Each row is a point. The ring and each string are closed loops that go straight from each point to the next, and from the last back to the first. Before rounding, they use only three directions, however many columns there are. How many times does the string pass through the ring? Passing back the other way cancels.
In the rows, zero is written as 128.

Ring (9 x 3):
[[170 183 115]
 [167 147 114]
 [141 106 126]
 [111  73 150]
 [ 83  59 190]
 [ 78  77 202]
 [ 86 118 189]
 [114 168 153]
 [137 186 134]]
String:
[[129 147 121]
 [146 161  95]
 [202 163 100]
 [192 139 117]
 [160 121 140]
 [131 118 137]
 [107 112 114]
 [107  82 116]
 [113  48 149]
 [112  38 178]
 [ 84  31 176]
 [ 95  39 200]
 [100  64 195]
 [102  97 169]
 [ 86  94 165]
 [ 70  92 166]
 [ 58  75 206]
 [ 74  77 246]
 [ 99 108 210]
 [106 124 174]
 [ 91 134 143]
 [ 83 161 153]
 [ 95 169 139]
 [113 141 142]
 [125 145 148]
 [121 166 125]
 [157 216 108]
 [196 229 113]
 [188 193 127]
 [158 153 142]]
Times through: 4

Ring (8 x 6):
[[145 132 111 132 114 208]
 [139 132 111  96 130 201]
 [142 121 119  65 151 170]
 [139  84 156  63 158 155]
 [140  64 176  83 152 152]
 [154  76 160 111 141 148]
 [170 119 115 141 124 158]
 [162 131 107 145 115 184]]
String:
[[157 134 101  58 159 145]
 [150 115 124  95 140 169]
 [133 108 136  88 137 194]
 [123 113 134  86 131 215]
 [135 148  96  81 133 209]
 [157 152  85  88 140 171]
 [146 117 123  98 136 179]
 [135 108 136  93 135 193]
 [131 123 121  62 146 192]
 [152 148  87  32 168 147]
 [137 103 137  38 166 155]
 [127  70 173  63 155 169]
 [130  48 194  47 170 142]
 [155  88 147  78 157 134]
 [157 105 131  96 145 151]
 [138  72 170 106 137 173]
 [141  35 206 116 141 153]
 [153  54 182 116 143 140]
 [138  47 195 117 136 167]
 [148  90 149 105 139 163]
 [160 102 132  97 146 144]
 [160 109 126  92 148 145]
 [139  84 158  95 141 172]
 [125  58 186  62 157 166]
 [136  92 148  42 166 152]]
Times through: 3
String (30 x 6):
[[151 108 132 131 122 184]
 [153 123 118 164 103 207]
 [158 148  92 158 104 207]
 [152 146  95 138 111 207]
 [125 128 122 136 102 249]
 [123 109 140 114 117 229]
 [142 113 128 102 133 187]
 [156 139  98  89 141 168]
 [153 151  86  71 147 170]
 [144 147  92  56 151 177]
 [132 116 128  70 144 190]
 [136 107 136  88 139 186]
 [152 124 114  91 141 167]
 [152 145  93  75 145 171]
 [139 155  87  72 138 200]
 [125 127 121  97 124 225]
 [134 107 137 109 126 203]
 [154 126 112 106 134 173]
 [161 146  91 120 125 179]
 [159 150  90 159 103 207]
 [156 128 112 164 103 203]
 [148 104 137 138 118 191]
 [148 102 138 117 129 179]
 [174 129 103 129 130 150]
 [190 137  91 144 129 131]
 [183 118 113 154 124 140]
 [172 103 130 155 121 154]
 [194 138  89 150 127 128]
 [181 138  92 130 132 141]
 [157 114 123 120 130 169]]
Times through: 3

Ring:
[[113 131 106 137 135 142  53  93 127]
 [143 125  87 135 147 103  62 125 137]
 [155 127  84 133 160  92 103 159 139]
 [162 123 118 119 153  89 164 175 139]
 [155 113 173 103 121 101 191 147 137]
 [125 120 186 106 112 141 177 117 127]
 [ 97 136 159 122 126 175 138 103 118]
 [ 96 138 120 135 135 169  76  92 120]]
String:
[[120 121 135 125 116 135  69  83 131]
 [107 130 100 140 128 147  17  71 127]
 [119 129  87 142 138 131  23  89 131]
 [153 104 114 125 108  83  17  74 146]
 [147 114 128 121 122 100  87 109 139]
 [123 143  87 139 168 137 112 152 125]
 [137 146  47 148 190 116  96 178 130]
 [170 127  62 136 173  72 102 180 143]
 [163 113 124 118 133  83 121 140 143]
 [130 136 110 130 156 130 135 152 128]
 [153 136  98 127 176 104 179 199 133]
 [183 111 147 104 143  66 214 193 145]
 [182  94 190  91 101  64 188 140 149]
 [159 105 178 101 107  92 166 127 141]
 [151 107 178 103 106 102 156 118 139]
 [118 140 125 127 154 148 155 149 123]
 [114 131 175 112 129 158 192 133 121]
 [117 112 225  95  85 152 182  87 126]
 [ 83 136 195 113 112 198 171  93 112]
 [ 72 156 135 135 152 211 145 120 106]
 [ 58 154 146 136 136 225 111  83 103]
 [123 116 159 117 106 133  96  83 131]
 [125 127 132 124 132 133 111 116 129]]
Times through: 3
String, 29 rows:
[[113 133 130 128 136 150 112 114 124]
 [114 125 156 119 117 148 115  96 126]
 [111 116 195 107  94 155 133  75 126]
 [134 117 156 114 117 122 128 111 133]
 [115 139 130 127 150 153 151 142 122]
 [120 129 180 108 128 152 206 140 123]
 [131 125 174 108 128 135 199 145 127]
 [129 130 134 122 141 132 145 139 128]
 [129 133 137 121 146 135 167 151 127]
 [146 119 181 102 127 118 221 158 132]
 [160 102 218  87  99  98 232 141 139]
 [125 134 148 118 146 143 187 155 124]
 [122 136 129 125 148 143 149 144 125]
 [136 117 161 112 117 122 142 116 133]
 [131 104 218  95  82 130 164  84 133]
 [ 86 134 195 112 110 193 168  91 113]
 [ 77 139 173 122 117 201 131  81 111]
 [ 61 158 126 141 148 221 106  96 104]
 [ 87 152 104 142 159 185 102 120 113]
 [ 82 150  99 146 151 187  62  95 114]
 [ 95 134 104 142 129 163  20  65 123]
 [128 111 131 126 102 118  25  58 137]
 [132 112 125 127 108 113  28  66 138]
 [122 121 101 137 121 124   7  68 134]
 [106 140  78 147 152 151  33 100 124]
 [102 150  82 146 167 162  87 132 119]
 [130 125 130 124 132 126 111 119 131]
 [119 121 135 125 115 135  67  81 130]
 [114 122 145 124 112 144  75  77 128]]
Times through: 1

Ring, 10 rows:
[[154 111 130 104  88 148 205 104  75  89  98 157]
 [154 112 127 105  79 149 216 112  66  86  82 172]
 [151 107 129 110  90 142 201 130  73  97  83 171]
 [146  99 137 118 120 129 160 151  98 120 104 149]
 [135  99 145 129 158 115 103 163 133 148 139 111]
 [127 106 147 136 174 110  74 159 152 161 159  88]
 [123 115 147 137 177 112  64 143 159 162 172  72]
 [130 116 145 129 162 121  89 125 146 146 167  79]
 [140 112 141 117 138 131 130 112 122 124 150 102]
 [149 110 136 108 113 141 171 105  97 104 126 129]]
String, 28 rows:
[[170  94 129  89  70 155 249 106  50  69  79 185]
 [155 120 120 103  57 156 241 102  50  72  63 190]
 [143 127 122 115  77 147 203 112  71  92  78 169]
 [142 115 132 117 109 136 166 126  96 112 107 143]
 [154  96 135 108 105 138 190 136  82 103  97 161]
 [160  86 135 104  99 138 205 148  72  99  84 177]
 [153  94 134 112 104 134 189 154  80 108  84 172]
 [136 118 131 126 113 131 153 141 100 121 100 146]
 [137 114 136 123 127 129 139 133 112 125 122 126]
 [146  88 146 118 148 121 130 158 119 135 133 123]
 [147  66 157 122 184 105  93 192 142 159 155 107]
 [131  92 151 136 184 104  68 182 154 168 158  92]
 [118 128 138 143 155 116  81 148 144 156 141  97]
 [132 119 137 128 135 126 122 133 122 133 131 114]
 [138 105 142 123 146 123 119 140 126 136 141 109]
 [130  99 153 133 188 108  61 155 162 165 179  70]
 [118 108 156 143 211 101  20 154 188 184 205  39]
 [114 132 144 144 177 113  49 131 167 166 178  59]
 [124 130 137 134 145 124  99 123 136 141 147  94]
 [133 116 140 125 144 126 115 126 128 135 145 102]
 [127 132 133 130 130 130 121 116 123 130 134 107]
 [139 111 139 120 133 130 135 126 117 126 134 116]
 [151  95 146 108 143 131 141 118 118 120 153 106]
 [161  88 146  95 130 140 171 101 103 102 151 114]
 [147 119 132 108 101 146 181  94  91  97 119 133]
 [137 129 129 119 103 141 165 107  96 108 110 135]
 [139 117 134 120 120 133 150 123 106 118 120 129]
 [159  93 138 101 110 140 189 122  86 100 114 147]]
Times through: 5

Ring (6 x 14):
[[ 95  79 114 168 106 178 141 114 119  99 156 163 163 116]
 [ 52  87  82 183 133 123 192 114 113  77 181 182 159 133]
 [ 74 114 105 159 122  95 190 110 121  69 157 156 167 136]
 [132 135 151 122  94 112 146 104 132  82 114 116 175 126]
 [180 149 169  89 110 138 110  91 119 117  87  91 159 128]
 [170 125 153 105 122 173 102  93 109 132 103 109 149 124]]
String:
[[ 48 115  65 164 181  72 220 102  95  81 182 177 141 155]
 [ 95 126  92 136 176 101 181  94  92 107 153 151 136 150]
 [ 82 119  81 145 181 101 188  96  90 105 163 161 134 151]
 [ 45  83  67 185 157 126 197 111 100  88 191 191 147 139]
 [ 41  38  94 220  72 194 163 135 136  68 193 201 184 102]
 [ 92  70 128 178  70 188 136 123 137  83 154 162 182 105]
 [113 105 121 144 121 152 143 105 114 104 140 144 157 126]
 [123 119 112 127 158 140 146  94  96 122 137 139 138 139]
 [142 111 124 123 147 173 120  94  97 135 128 133 139 130]
 [136 124 121 118 155 143 137  92  97 126 128 130 138 138]
 [126 121 125 127 136 138 143  98 107 111 130 133 150 133]
 [149  99 156 134  80 195 101 108 129 111 116 125 170 108]
 [165  95 162 127  82 218  82 106 124 127 109 120 165 105]
 [148  87 157 141  72 215  92 112 131 115 119 130 172 102]
 [122 100 138 145  92 167 129 110 127  98 132 138 170 116]
 [118 110 120 138 132 149 143 101 109 110 138 142 151 130]
 [101  99 101 150 149 153 152 102 100 115 155 157 143 133]
 [ 80  91  88 163 152 146 168 105 100 106 169 170 144 135]
 [ 82 108  83 152 171 120 180  99  93 107 166 165 137 145]
 [ 42  96  55 176 186 103 211 104  88  94 193 190 135 151]
 [  7  66  62 217 121 114 221 127 121  52 210 210 170 130]
 [ 43  78  97 197  89 124 193 126 136  52 181 183 183 120]
 [ 89 104 116 158 110 126 167 111 124  80 151 153 168 127]
 [ 89 130  91 137 174  87 189  95  95  98 154 151 139 152]
 [ 71 132  82 144 178  66 209  97  96  86 163 158 141 156]
 [ 92 126 102 140 154  95 182  99 105  92 150 148 149 145]
 [ 97 102 130 158  86 136 156 115 135  73 143 147 179 119]
 [ 49  87 113 192  67 111 193 128 149  37 170 172 196 116]
 [ 29 102  74 186 136  72 227 115 118  52 188 184 166 142]]
Times through: 1
String, 30 rows:
[[ 99 116  88 138 183 124 169  93  86 120 156 155 129 148]
 [101 108 107 146 142 135 160 102 106 104 150 151 149 135]
 [101 118  99 138 163 120 168  96  97 109 150 150 140 143]
 [ 65 105  69 161 183 109 195 100  88 103 178 176 133 150]
 [ 26  78  59 197 153 115 212 115 104  76 202 201 152 139]
 [ 31  65  87 209  91 135 195 129 134  52 192 195 182 118]
 [ 49  80  98 192  94 128 188 124 133  58 178 180 180 121]
 [ 16  87  68 201 130  85 228 121 120  48 199 197 169 137]
 [ 33 107  71 180 150  68 227 111 112  58 187 182 159 147]
 [ 47 100 101 182  98  89 206 121 136  44 171 171 183 129]
 [ 57 117 104 167 109  69 209 115 132  47 162 160 178 136]
 [103 146  98 120 182  73 188  89  93 102 142 138 135 157]
 [115 128 121 129 136 112 160  99 111  97 133 134 154 137]
 [120 118 148 139  80 129 145 110 138  76 124 127 181 119]
 [137 114 185 139  18 146 123 121 167  57 104 112 210  99]
 [166 142 194 107  42 128 115 108 157  73  83  89 197 110]
 [169 159 162  88 120 110 128  89 119 107  91  92 158 135]
 [192 165 180  74 110 121 109  87 122 115  74  77 160 131]
 [207 152 204  79  66 156  83  95 139 110  63  71 178 113]
 [193 134 198  97  56 174  82 102 143 107  75  84 182 107]
 [145 125 146 119 111 146 127  99 119 108 114 119 160 125]
 [155 140 137 102 148 134 130  88 101 126 111 113 141 138]
 [133 132 122 116 153 126 146  92 100 118 126 127 141 141]
 [144 118 144 123 111 158 122 100 118 112 117 122 159 123]
 [159 100 169 130  64 202  91 110 136 110 107 117 177 103]
 [171 103 159 118  98 213  82 101 117 135 106 116 157 110]
 [149 103 136 127 125 193 106  99 106 134 123 131 147 121]
 [129 102 119 135 140 175 127  99 101 128 137 142 143 128]
 [109  66 123 169  92 215 117 116 121 111 151 161 165 107]
 [ 90  70 105 174 114 192 139 114 113 107 164 171 158 116]]
Times through: 1
